Each row is a point. Two turns around zero, p and q, are shown by what they do to some points. Where does a point land after both, in the order given? Backwards means that the second turn is done in reverse. Each puzzle has new turns, and all numbers are rounded.
(in the rows, 128 means zero)

Turn p:
[102 120 142] -> [102 130 144]
[146 161 118] -> [151 152 108]
[159 163 132] -> [165 156 121]
[119  93  86] -> [111  84  99]
[115 102 161] -> [112 116 167]
Turn q:
[113 112 122] -> [120 111 115]
[112  95 167] -> [ 89  99 150]
[121 148 134] -> [120 148 125]
[166 157  88] -> [184 154 120]
Where do these land?
p, then q: [113 130 123] -> [121 130 114]
q, then p: [189 151 150] -> [167 165 171]
q, then p: [142 129  96] -> [158 115 115]
p, then q: [109 102 154] -> [ 89 118 139]
q, then p: [ 87 128 116] -> [103 118  94]

Turn p:
[101 156 113 127] -> [118 132 144 165]
[176 150 155 148] -> [180 157 115 114]
[119 118 139 147] -> [141 106 128 128]
[108 180 140 121] -> [141 151 167 161]
[126  83 121 104] -> [ 93 110 121  95]
[138  80 100 121] -> [ 94 111  93 105]
Turn q:
[149 149 104 101] -> [131 103  88 127]
[ 82 141 138 120] -> [111 156 126 165]
[152 101 116 117] -> [115 111 125  95]
[128 100 179 106] -> [119 179 127  94]
[138 145 127 130] -> [144 122 119 132]
[119 133 103 193] -> [147  95 180 156]
Where do these land?
p, then q backwards: [103 141  94 122] -> [ 88 132 110 122]
q, then p: [174 138 108 175] -> [133 128 106  62]
q, then p: [147 124 161 101] -> [106 167 133 141]
q, then p: [ 89 104  94 112] -> [121  79 150 152]
p, then q: [118 130 128 134] -> [129 129 139 123]
p, then q: [137 131 182 125] -> [144 147  97  91]

Turn p:
[136 123 114  91  96 105  74 111] -> [166  97  89 122 133 151  84 125]
[146 129 170 152 102 150 164 132] -> [152 147 169 148 138 135 170 116]
[138  78 141 126 115 126  94 149] -> [142 116 157 134 146 155  87 153]
[163  94 117 130 151  82 129 108] -> [143 128 107 111 152 115 126 190]
[139 169 120  99 113 157 135 125] -> [125 129 100 134 116 158 152  92]
[ 90 170 111 167 108 163 145 146] -> [102 117 147 167  90 104 149  82]
[ 85 111 180 164 146 105 134 137] -> [133 158 181 115 141  78 107 122]
[101 141 109 110 121 161 144 111] -> [115 112 126 109  92 138 147 101]
[150 145 123 150 166 136 129 111] -> [100 123 114 126 159 111 155 133]
[133 119  95  90 164  94 131 150] -> [103 153  88 112 113 136 102 167]
Turn q:
[134 113 113 165 129  98 126 118] -> [111  94 127 157 138 138 135 145]
[117 185 127 112  92 138  92 126] -> [ 82 178 131 121 133 112  94 114]
[116 167 154 101 104 127  92 131] -> [100 159 129 107 120  95  88 122]
[140  97 118 122 156 143 116 125] -> [168 127 124 147 120 142 121 138]
[165  93  95 130 131 145 165 144] -> [151 126 111 136 107 175 174 132]
[149 118  85 139 180 147 168 106] -> [175 128 105 162 162 152 172 119]
[152 103 106 102 130 156 132  79] -> [160 134 104 163 110 147 123  83]
[115 122 166 148 122  95 159 122] -> [114  80 138 111 129  99 149 123]
[ 95 161 143  93 109  95 101 154] -> [ 95 138 119  78 137 110  82 140]
[ 68 141 158 135  98 130 110 155] -> [100 128 182  84 135 117  99 130]
[158 108 143 161 157 134 147 147] -> [152 115 137 143 117 120 172 160]
Where do these land?
p, then q: [129 158  77 151 149  95  75  97] -> [134  83 108 147 153 187  94 163]
q, then p: [158 126 144 122 101 134 153 154] -> [153 139 127 131  84 141 144 117]
q, then p backwards: [142 140 129 151 160 101 125  95] -> [154 148 113 170 126 111 107 123]
q, then p: [138 161  69 141 174 133 105 105] -> [ 60 121 116 156 155  90 145 131]
p, then q backwards: [147  93 159 112 120 152 116 123] -> [ 87 108 101 136 137 142 137 148]
p, then q: [ 88 163 140 111 125 145 147 130] -> [103 124 117 136 133 114 116  76]
p, then q: [110 118 132 113  85 138 157 120] -> [111 136 123 131  83 121 147 102]
q, then p: [127 121 160 137 111 134 120 160] -> [157 155 138 133 118 143 111 113]
q, then p: [127 107 102 170 154 126 118 123] -> [101 134 168 148 152 124 138 143]
q, then p: [115  92 168  74 103 123 164 173] -> [175 131 105 102  98 203 121 129]

Turn p:
[108 123 108 158 146  97 100 116 113] -> [ 94 109  91 124 113 151 116 136 112]
[125 143 120 143 114 123 140 165 106] -> [162 133 106 150 131 143 115 140 127]
[ 93 117 149 108 140 148 128  97 152] -> [ 99 118 153 121 135  80 132 128 109]
[134 141 156 118 101 105  92 111 140] -> [116 106 175 122 113 152 111 140 127]
[178 126 111 125 119  96 168 113 113] -> [153 118 119 133 100 153 168  96 160]
[126  96 131 175 123 128 167 141 146] -> [125 158 115 169 132 136 166 118  99]
[122 157 154 138 156  95 128 130 127] -> [113 128 125 152  85 123 102 135 139]
[148 117 150 140 158 115 127 126  93] -> [110 127 112 149 121 139 107  90 149]
[131 119 125 112 164 168 124 128 145] -> [110 159 127 104 147  93 126 121 139]
[150 108  70  89  95 147 127 134 139] -> [157 122 127  81 168 140 172 143 147]
[109 184  99 120 106 178 111 138 123] -> [178 137 125  80 135 111  94 154 102]
[113 104 162 109 114 135 124 136 138] -> [117 120 161 150 157 116 127 133 127]
Turn q:
[ 93 107 108 115 147 107  86 107 126] -> [130 103 121 169 123 108 111  90 155]
[133 144 113 112  92 144 126 103 104] -> [157 114 116 124 125 149 143 104  95]
[132 161 140 106 108 115 111 124 151] -> [160 144 120  99 123 127 104 109 134]
[146  87 140 139 136 128 137 159 163] -> [113 124 151 108 141 112 143 162 168]
[105  84 142 151 164 104 140 108 123] -> [ 91  98 152 163 144 108 101 143 133]
[147 134 148 127 127 127 123 154 107] -> [137 144 119 131 133 156 127 153 137]
[139 154 134 169 105 110 124 168 148] -> [119 149 141  93  83 151 117 148 147]
[146 140  80 105 161 115 159 107 134] -> [ 97 116  74 114 139  95 134 117 107]
[153 148 154 150 128 162 106 132 104] -> [162 152 130 148 109 142 137 165 111]
[ 86 120 121 105 111 169 168 118 121] -> [115 137 156 131 161 132 162  88  94]
Where do these land?
q, then p: [137 138 134 139 153 135 225 135 124] -> [138  93  80 153 141  75  76 150 139]
p, then q: [ 89 130 102 117 114 134 116 133 123] -> [110 123 104 144 143 140 143 136 159]
q, then p: [115 123 159 129 135 134 123 133 103] -> [124 158 125 132 124 132 102 119 115]
q, then p backwards: [152  80 143 126 112 125  93 134 147] -> [137 140 122  68 105 110 137 143 122]
q, then p backwards: [149 125 147 114 119 105 121 143  74] -> [133 119 110 147 105 101 105 167 101]
p, then q: [153 151 129 139 115 113  98 139 152] -> [159 167 142 120 131 141 148 126 130]
q, then p: [142 144  98 118 135 121 109 130 155] -> [136 108 132 110 115 139 161 148 137]
p, then q backwards: [158 132  91 165 116 127 148 141 126] -> [145 163 118 109 106 150 114 150 101]
q, then p: [133 119 121 119 174 118  93  94  99] -> [106 142  89 125 122 181 142 131 108]
p, then q backwards: [154 147 140 120 111 154 120 129 151] -> [117 138 161 133 106 144 129 138 153]
q, then p: [ 76 145 114 129 129 138 140 147 136] -> [132 105 144 123  96 103 116 122  93]
q, then p backwards: [ 79 100 158 122 123 131 150  79 147] -> [109 111 187 108 102 167 118 105 118]

Turn p:
[137 117 113 127 145 187 155 120 126 155 117] -> [115 143 154 112 174 155 128 154 106 150 119]
[135 137 118 148  72 109 102 159 117  92 115] -> [171 150  72 132 102 139 141 120 142 102 132]
[106 101 136 153 115 107 110 143  98  95 151] -> [150 121 102 141 116 100 154 143 134 106 172]
[135 176 143 104 173 146 123 137 103 144 117] -> [113 157 137 142 142 102 106  98  95 170 115]
[147 108 125 143  72  81  89 157 130 111 194] -> [122 125  70 163 103 127 145 133 201  91 161]
[133 133  78 128 171 132 136  89 134 141 113] -> [128 111 171 124 164 152  92 104 108 118 136]
[154 140 170 122 135 140 108 103 125 107 116] -> [144 153 156 139  92 127 127 123 134 164 133]
[113  78 132 105 104 116 109 175 161 104 125] -> [156 105  89  90 125 104 131 155 179 128 120]
[113 111 144 170  99 104  93 158 154 134 133] -> [150  90  81 158 105 131 138 155 146 123 121]
[ 92 144 120  97 133 156 150  88 136 155 120] -> [ 86 118 149  87 126 146 110 127  89 141 126]
[127 159 117 131 167 138 195 103 147 133 138] -> [ 92 139 185 129 142 123 107 134  97  96  97]
[144 134 141 109 151 121 166 105 105 164  97] -> [110 127 170 120 144 130 157  91 104 147 103]
Turn q:
[100  80 122 104 116  95 115  92  90 164  91] -> [172  99 117 144 141  79 130  65 135 117 101]
[164 143 142 151 100 152 151 148 112 138 156] -> [125 159 114 139 131 128  86 168 121 157 140]
[116 131 124 131 102 150  99 113 153 166 152] -> [154  98 123 144  85 132 110 139 135 125 156]
[165 141 142  91 131  90 131 111 118  90 143] -> [139 174  87 108 138 128 174 134 121 120 121]
[132 101 142 131 108 140 150 161 154  89 112] -> [140 141 172 107 155 139 133 158 152 146 114]
[ 82  87  79 107 161 104  93 159 137 117  88] -> [101  74 163 109 117 104 172  92 160 124  82]
[143 126 122 144 139 117 114 166 163 169 154] -> [117 124 145 128  72 130 128 132 114 175 137]
[146 149 112  94 104 148 139  94 155  97  82] -> [140 154 150 150 150 118 163 147 160  76 153]
[130 136 159 130 162 153 119 109 124 163 150] -> [126 123 103 149 117 167 110  98 120 143 155]
[160 153 136 150 127 158 114 151 102 127 152] -> [ 97 152 100 124 117 138  89 149 141 143 139]
[100 103 126 115  93 100 109 111 121  91 121] -> [167 110 123  91 140 109 142 132 141  98 101]
[161 156 149 167 144  84 122 147 136 147  94] -> [108 183 158 109  98 114 115  94  98 132 132]
[ 79 165 139 120 152 158 171 114 114 146 164] -> [115  99 107 175 146 181 112 139  84 114 121]
[113 122  98 158 156 144 166 116 114  88 134] -> [ 88 102 132 114 185 129 130 143 108 123 138]
Where do these land?
q, then p: [112 133 141 145  92 112 131 137 106 119  90] -> [165 134 133 133  97 112 115  96 135 149 124]
p, then q: [115 131 170 167 140 109 141 155 111 142  98] -> [122 154 143 129 164  80 108 111 102 145 118]
q, then p: [134  61 174 111 122 132 119 113 100 116 156] -> [116 120 164 127 179 167  95 102 158 152 113]
p, then q: [151 153 159 179 100 137 121 156 111 134 114] -> [ 90 149 152 144 142  92  87 150 111 123 144]
q, then p backwards: [134 166  85 124 158 117 146 103 121 116 138] -> [ 94 135 127 145 115 123 156 135  91 151 163]
p, then q backwards: [134 171 103 152 155 109 107 100 152 119  91] -> [ 81 134 171 147 116 129 132 122 124 179 115]
p, then q: [150 141  55 135 152  87 144  86 159 148 123] -> [142 110 118  80 165 173 128  95 177 108 169]
q, then p: [104 133 132 154 113 155  99 179 100 130 132] -> [158  97  87 104 112 142 109 134 136 167 128]
p, then q backwards: [132 106 141  73 118 141 134 149 144 103 172] -> [175 121 103 141 111 143  91 153 114  91 116]
q, then p: [102 158 159 140 104 136 117 132 118 159 126] -> [164 148 106 140 108 156 124 130 134 147 153]
p, then q: [149  93 120  70 140 156 137 119 130 136 128] -> [142 124 130 165 102 176 161 104 125 133 125]
p, then q: [125 130  91 155 147 139 158  89 160 118 121] -> [126 146 115  97 144 167 110 118 176 131 117]
p, then q backwards: [123  87 134  58 123 135 110 147 152 123 176] -> [170  95  95 151 124 164  81 150 107  91 130]
